Rows are points. To make a cloud, some directions were put in groups of two or more. Within a group, all points are equally far from the middle, so they leave a hole (a ring in 2 directions, a hollow ball in 3). The other directions are filled evenly. Then the cloud was stretched, turned, moved and blurred a little. How many holes are there, and how many directions does each take, smallest first?

Cloud (21 x 3):
[[-2.1 -3.8 -0.8]
 [-1.3  1.8  3.9]
 [ 5.4  0.1 -1.0]
 [-0.6 -0.4  4.8]
 [ 2.4 -1.5  1.8]
 [ 3.6  1.9 -1.2]
 [ 0.1  2.5 -4.4]
 [ 1.4 -3.9 -2.7]
 [-4.2 -3.1 -0.9]
 [ 3.5  0.2  0.8]
 [ 2.8  1.0  0.9]
 [ 2.0 -3.5 -6.1]
 [ 0.3 -3.6 -3.8]
 [-1.7  1.2 -5.1]
 [-6.1  1.5 -0.6]
 [-4.7 -2.7 -1.4]
 [ 4.5  1.5 -1.5]
 [-3.5 -3.3 -1.1]
 [ 5.0 -3.7 -4.1]
 [ 5.9  1.0 -2.2]
 [-4.6 -0.6 -3.0]]
Holes: 1 (2)

Cloud (22 x 3):
[[ 0.1 -0.4  1.6]
 [-4.0  3.8 -6.5]
 [ 5.4  2.2 -2.5]
 [-2.2 -1.1 -7.2]
 [-1.2  2.0  1.8]
 [-2.1  0.5 -3.6]
 [ 2.2 -4.4 -2.6]
 [ 0.4 -4.7 -5.4]
 [ 2.0 -2.9 -4.3]
 [ 3.4  1.3 -1.3]
 [ 2.4 -4.5  2.3]
 [-3.2  1.5 -1.3]
 [-0.3 -2.3 -7.2]
 [ 1.5  1.5 -1.5]
 [ 0.4  1.7 -0.3]
 [ 1.3  2.9 -4.3]
 [ 3.3 -3.0  0.2]
 [ 2.0  3.2 -2.5]
 [ 1.7 -2.1 -4.0]
 [-0.5  1.1  5.4]
 [ 5.0 -2.3 -2.7]
 [-0.7  1.6 -2.3]]
Holes: 0

Cloud (31 x 4):
[[-0.8 -0.2  0.7  3.4]
 [-4.3 -1.2 -2.6  0.0]
 [-3.5  3.1 -0.1  3.1]
 [-5.3  1.1  0.6  3.6]
 [ 5.0 -3.6 -0.9 -3.3]
 [ 3.2 -4.7  1.2 -4.0]
 [ 0.0 -2.4 -2.6 -1.7]
 [-2.2  1.1 -3.3 -3.6]
 [-3.6  1.5 -4.3  2.9]
 [-1.6 -1.1 -4.8  1.3]
 [ 3.1  0.6  1.7 -5.5]
 [ 0.4 -4.2 -4.4  6.8]
 [-4.8  2.2  0.4  4.9]
 [ 5.1 -2.5 -0.9  5.0]
 [-1.6 -1.9 -0.2 -3.0]
 [-0.6  1.1 -4.8 -0.2]
 [-0.7 -1.6 -0.8 -4.4]
 [ 6.7 -3.9 -0.8 -3.8]
 [ 4.7  0.0 -1.1  3.3]
 [ 7.6 -2.4 -0.7  0.6]
 [ 1.3 -1.1  5.1 -4.4]
 [-0.4  0.1 -5.6 -2.5]
 [-2.3 -0.3 -4.1 -4.5]
 [ 1.6 -2.2 -3.5  5.2]
 [-0.6 -1.4  2.5  4.6]
 [-0.5 -0.8  1.3  4.2]
 [-0.1  1.4  0.7 -5.1]
 [-0.9  0.3 -0.7  0.7]
 [ 1.6 -1.9  3.0 -0.7]
 [-0.9 -5.2  2.6 -1.7]
 [ 5.0 -1.7  1.4 -1.2]]
Holes: 0

Cloud (27 x 4):
[[ 4.4 -4.4  0.8 -1.8]
 [ 2.2  0.9 -3.1  4.4]
 [ 1.7 -3.0 -1.7 -0.9]
 [-4.9  4.3  0.3 -1.3]
 [ 1.5 -1.3  5.0 -2.2]
 [ 6.4 -3.6  0.8 -1.2]
 [-4.4 -4.1 -0.2 -2.4]
 [-0.8  2.1  3.3 -3.2]
 [ 4.0  1.0 -4.1  2.2]
 [ 2.1 -0.7  0.4  1.0]
 [ 4.1  3.1 -4.0 -0.6]
 [ 2.9  0.1  1.4 -0.4]
 [-8.3  5.0 -2.4  0.9]
 [-1.9  0.3  3.8 -0.3]
 [-4.9  0.3  2.2  3.4]
 [-3.6  0.2 -2.9 -2.6]
 [ 0.7  0.0 -3.8  4.3]
 [-2.1  5.3  1.6  1.1]
 [-0.4 -2.2  4.5  0.1]
 [-4.2  2.4  2.9 -1.1]
 [ 0.3 -5.0 -2.4  3.2]
 [ 3.5  0.3  0.2 -1.8]
 [-3.7  3.4  2.2  3.2]
 [-3.6 -1.2  2.3 -1.3]
 [-3.3 -0.6  4.1 -3.8]
 [-6.3 -2.1  3.7  1.5]
 [-5.0  2.1  0.0  6.2]]
Holes: 0

Cloud (48 x 6):
[[-0.7 -2.9  4.2  5.7 -1.4 -0.6]
 [ 0.9  4.4 -1.9  3.0  0.3 -4.1]
 [ 7.8  0.2  4.2 -0.3  0.1  2.6]
 [-1.2 -5.6 -2.6 -1.3 -0.4 -0.2]
 [ 1.3  1.0 -5.4 -0.6  1.7  0.3]
 [ 5.6 -3.4 -0.6 -1.4 -0.8 -3.9]
 [-2.7  0.2  4.1  3.4 -1.8 -4.8]
 [-1.4 -2.8 -3.2  5.0 -1.4  1.3]
 [-0.5  1.5  0.2  6.7 -5.7 -1.4]
 [ 4.0 -4.1  6.1  1.0 -0.6  0.6]
 [ 2.0  2.3  5.5  1.9 -0.7  3.7]
 [-2.5  3.9 -1.6  0.3 -4.5 -0.9]
 [ 2.4 -5.4 -1.3  3.8 -2.2  0.9]
 [-0.9  3.2  0.8 -3.7 -0.8  1.6]
 [ 1.8 -3.1  0.3 -1.0 -3.4  5.6]
 [ 0.0  2.1  1.7  1.2 -3.4 -6.4]
 [ 1.9 -5.7 -2.1  0.0 -3.9  1.5]
 [ 3.0 -5.4 -1.0  2.3 -0.3 -1.9]
 [-3.3  0.6  2.3  0.2 -0.7  3.8]
 [ 3.6 -3.4 -0.1  5.2 -4.3 -1.1]
 [-2.3  2.9 -2.7  1.3 -1.2 -4.8]
 [-2.4  2.5  3.3 -1.6 -1.0  2.3]
 [ 7.8 -0.6  4.0 -0.6 -1.8 -2.0]
 [-2.4 -0.8  3.5 -1.0  3.2 -1.7]
 [ 3.5  2.3  1.2  5.0 -5.0 -3.7]
 [ 3.1  0.4  0.0  2.7 -6.9 -2.0]
 [ 3.4 -3.3  3.0 -0.9  3.4 -3.0]
 [ 2.7 -3.4 -2.4  1.3  3.2 -0.4]
 [-2.0 -0.8 -2.6 -2.9  0.0  3.7]
 [ 1.4 -2.2 -4.8 -1.8  1.8  2.4]
 [ 5.1  1.4  7.6  0.4 -1.2 -0.5]
 [-0.8 -3.9  2.7 -3.5 -0.8  3.6]
 [-1.3  3.0  3.8  1.5 -4.7  1.5]
 [ 4.9  0.9  0.4 -4.0  0.1  3.9]
 [ 5.1 -2.4  3.5 -5.2  0.6 -0.9]
 [ 2.1  3.9  1.6  3.8 -5.2  1.0]
 [ 0.0 -6.0 -0.5  1.0 -1.2 -1.7]
 [ 2.8 -0.6  0.8 -2.3  4.9  1.5]
 [ 0.3  2.5 -3.8 -3.1  0.3  1.0]
 [ 6.3 -0.2  1.7 -1.1 -4.7 -1.2]
 [ 0.2  3.5  0.5  5.1  1.4 -2.7]
 [ 4.2 -0.1 -6.0  0.8 -2.6 -2.5]
 [ 1.4 -1.6  1.9  2.5  2.5 -5.0]
 [-2.9 -0.1 -0.1  2.3 -1.4 -5.8]
 [ 5.5 -0.4  5.8 -3.3  0.9  1.9]
 [ 6.3 -0.9 -0.1  1.3  3.2  2.5]
 [ 4.6  0.7  2.1  3.7  3.5  1.2]
 [ 6.1 -1.8 -2.5 -1.4 -4.2 -1.1]]
Holes: 1 (6)

Cloud (51 x 6):
[[-3.2 -4.7 -0.6  2.3 -1.5  6.5]
 [-4.3  4.2 -0.5 -1.7  4.6  1.3]
 [-1.1 -1.2  5.5 -2.4  1.9 -1.0]
 [-1.9 -2.2 -2.6  1.3  4.3 -2.4]
 [-3.0 -3.9 -2.7 -3.1 -3.7  2.5]
 [ 2.1  3.9 -0.7 -0.1  1.4  0.0]
 [ 2.5  2.2 -2.5 -1.7 -1.1 -5.6]
 [-3.1  2.2  2.7 -0.3  5.7 -3.6]
 [ 0.8  0.0 -4.8 -1.3 -2.3 -0.5]
 [ 4.1  4.2  4.7  2.8  3.8  0.6]
 [ 1.8 -3.0  3.6  0.7  1.5  3.5]
 [-2.4  3.9  0.8  2.2  1.4 -6.6]
 [ 0.6 -0.9  6.0  0.3  3.4  0.9]
 [-1.6  4.9  1.2 -2.3  1.3  1.4]
 [ 5.7  0.8  2.9  0.3  2.0 -6.8]
 [ 1.1 -3.7  4.1 -4.4 -3.0 -5.3]
 [ 2.9  3.7  2.0  1.9  5.8  1.7]
 [-0.3  1.1 -0.8  3.5  1.4 -3.9]
 [-2.2 -4.9  2.2  0.0 -0.9 -0.5]
 [-2.6 -1.8 -1.2 -3.5 -2.3  4.9]
 [ 0.7  0.4 -5.0 -4.4 -1.9 -1.3]
 [-1.4  3.6  3.3 -2.3 -0.7  3.2]
 [ 1.4 -2.1  1.5 -6.8 -1.5 -0.8]
 [ 3.0 -0.6  0.5  3.4  2.0  1.6]
 [ 1.7  1.5  3.3  4.5  2.5  4.5]
 [ 4.3 -0.9 -3.1  1.7  3.7  2.6]
 [-1.0 -4.4 -1.3  4.1  0.1  1.4]
 [ 6.5  1.8  5.3  1.8  3.3  0.7]
 [ 0.9 -6.4 -0.8  0.1 -1.9  1.9]
 [ 5.3 -4.5 -1.1  0.9 -1.7 -4.2]
 [-2.4  5.2  1.7 -0.8  5.9 -1.2]
 [ 5.8 -5.3 -0.8 -1.7  0.1 -0.5]
 [-5.0 -1.5  1.4 -3.4 -0.7  2.6]
 [ 1.0  2.8  4.2  4.5  2.8  2.2]
 [-4.7  3.2  2.1 -3.2  0.5  0.3]
 [ 2.2  0.2 -3.3  0.3  2.7 -5.1]
 [-3.5  0.4  1.1  0.5 -1.8  4.1]
 [ 4.3  1.2  6.3  2.8  1.6 -0.1]
 [-3.7  2.9  2.3 -3.0  5.2  3.1]
 [-5.3  1.4 -1.0 -4.0  0.7 -3.1]
 [-1.4 -3.0  5.4  1.2  0.0 -3.7]
 [-1.9  0.2  1.4 -4.4  3.4  4.1]
 [ 6.3  4.5  0.9 -1.0  1.0  1.3]
 [-1.3 -0.6 -1.5 -5.7  1.0  5.0]
 [ 4.6 -0.7  5.5 -2.5  3.2  2.2]
 [ 2.8 -5.4  1.3 -2.7 -2.8  1.0]
 [ 3.1 -2.6 -0.6 -3.2  3.5  3.4]
 [ 4.5  0.0 -0.7  1.8  4.1  2.7]
 [ 1.3 -3.9  4.5 -1.6 -3.2 -3.3]
 [-0.6 -0.3 -5.5 -2.0 -2.7 -2.0]
 [-1.0  2.0  1.0 -5.0 -0.9  0.5]]
Holes: 1 (3)

Cloud (54 x 6):
[[ 0.2 -3.9  4.4  0.9  2.7 -3.3]
 [-3.7  1.6  5.7 -0.1 -3.2 -0.2]
 [-0.2  1.1 -0.3 -3.6  3.8 -3.9]
 [-0.9 -3.0 -2.5  1.9 -1.6 -6.6]
 [-1.2 -5.3  0.2  2.5 -6.9  0.6]
 [ 1.4  3.9  3.7  0.1  0.2  1.2]
 [-0.4 -0.4 -6.2  1.9 -5.6 -1.0]
 [ 1.3  5.1  0.6  0.1 -2.4  0.9]
 [-0.1 -0.8  2.8 -1.3 -3.3  3.8]
 [ 1.4 -4.2 -2.6  2.5 -6.5  1.1]
 [-1.7 -1.3 -7.0 -1.8 -3.0 -0.4]
 [ 0.5 -1.6  0.4 -4.4 -2.3 -3.6]
 [-0.1 -2.2 -0.9 -4.4 -3.3  0.4]
 [-3.7  2.8 -0.8  3.1  1.3 -2.6]
 [-1.2 -7.0 -1.7  0.1 -0.1 -4.1]
 [-0.5 -4.6  2.4  1.5  1.9 -4.4]
 [ 0.9  2.4  0.8 -2.7  2.0 -4.7]
 [-3.7 -0.8 -0.4 -2.6 -3.5  2.4]
 [ 0.2 -2.9 -0.3  3.2  3.7 -0.2]
 [-1.8 -0.4  1.3 -2.3 -4.3  2.6]
 [ 1.1 -5.1 -3.1  0.6  4.4 -2.4]
 [-4.5 -6.7 -1.3  1.4 -1.2 -2.1]
 [ 2.2 -3.8  2.8  0.4  4.0 -2.8]
 [-4.0  0.1 -3.0 -1.3 -4.8  2.3]
 [-5.4 -2.7 -2.0  1.6 -1.7 -5.7]
 [-1.0  2.4 -3.6  0.4  2.5 -3.2]
 [-3.9  2.2 -1.6  0.7 -1.6  3.8]
 [-4.4 -2.6 -4.2  2.0 -7.3 -1.5]
 [ 2.2  0.2 -2.9  4.5 -2.1 -0.1]
 [-2.9  2.9 -0.6 -0.1  3.4 -3.1]
 [ 0.1  0.8 -4.4  4.2 -5.7  0.9]
 [-6.7 -2.0 -1.2  2.6 -0.5 -1.7]
 [-1.6  0.4 -3.7  4.5 -5.0  2.6]
 [ 0.4  0.4 -6.6 -2.2  1.9 -0.5]
 [-7.4  1.2  0.2  1.9 -2.3 -1.7]
 [ 0.2 -2.8  2.2 -2.3 -5.0  1.4]
 [ 5.1 -1.8  1.7 -1.3  4.4  0.8]
 [ 0.9  0.2 -2.1  4.1  0.7 -2.9]
 [ 2.6 -4.7  0.1  0.5 -3.9  4.1]
 [-1.4  1.8  3.2 -0.9  2.2  2.8]
 [-3.7  4.0 -1.0  4.4 -3.6  0.8]
 [ 0.3 -4.9  1.9 -5.0  3.5 -2.9]
 [ 1.4 -1.9  2.1 -4.3  4.7 -3.3]
 [ 0.4 -4.6  1.9  1.4 -8.0 -1.5]
 [-3.6 -2.3 -5.9 -1.8 -3.0 -2.6]
 [ 3.9 -5.5 -0.4 -1.8 -1.0 -2.7]
 [ 1.6 -2.2 -6.6  1.4 -1.5 -1.1]
 [ 0.0 -2.4  6.0  1.7  1.5 -1.4]
 [ 0.2  2.9 -2.1 -1.3 -5.3 -0.1]
 [ 0.1 -1.2  3.6 -1.0  0.1  4.6]
 [-0.7 -4.5 -2.4  2.8 -7.2  0.8]
 [-0.5 -1.2 -7.0  0.6 -3.9 -1.3]
 [-2.0  2.5 -0.3 -0.6 -5.9  1.8]
 [-0.6 -4.7  2.1 -4.3 -1.6 -2.3]]
Holes: 2 (2, 3)
